Each point is reached from the start by the listed moves, each made once or not at all, plus a little noise. Say if it took an odd or an even number of moves. Then give how often each move was made.

Moves:
(1): [ 55 -16   1 -26]
(2): [ 10  41 -27  -6]
Start: [-23  12  -7  60]
Points:
[-19  50 -28  54] -> odd (0, 1)
[ 42  34 -33  24] -> even (1, 1)

Moves:
(1): [25 -4  7  4  2 -2  8 -7  6 -7 -3]
(2): [-3 21 -5 10 -8  7 -9 -8 10 -5  1]
(3): [-8 -1 30  4 -2 -8  1 -4 -7 -1 -6]
(4): [-1 -8 -5 34 -2  2  6 10  3 16  0]
(5): [  8   4  -2  11  41   1 -12  -9   0   4   0]
(6): [-6 -1 15 -3  3 24  9 -1  3  5  0]
(7): [ -4   9  -2  -8  -4 -10  30  -1  16   4  -4]
(8): [ -6  15   3 -17   1   6 -11  42   2  -4  -7]
(9): [ -6  -8   7 -13  -2   1 -14  -2  27   5  -9]
Start: [  1  17  -8 -10  18  -3   0  12  -3  19  -8]
Points:
[  2  43 -21  37  44  -2  18   4  25  38 -12] -> even (0, 1, 0, 1, 1, 0, 1, 0, 0)
[ 21   4  -5  27  19  -6  13  16   8  28 -11] -> even (1, 0, 0, 1, 0, 0, 0, 0, 0)
[-17  21  18  24   4  -2 -16   8  30  36 -20] -> even (0, 1, 1, 1, 0, 0, 0, 0, 1)
[ 15  38  11 -10  51  17  10 -16  60  25 -25] -> even (1, 1, 0, 0, 1, 1, 1, 0, 1)
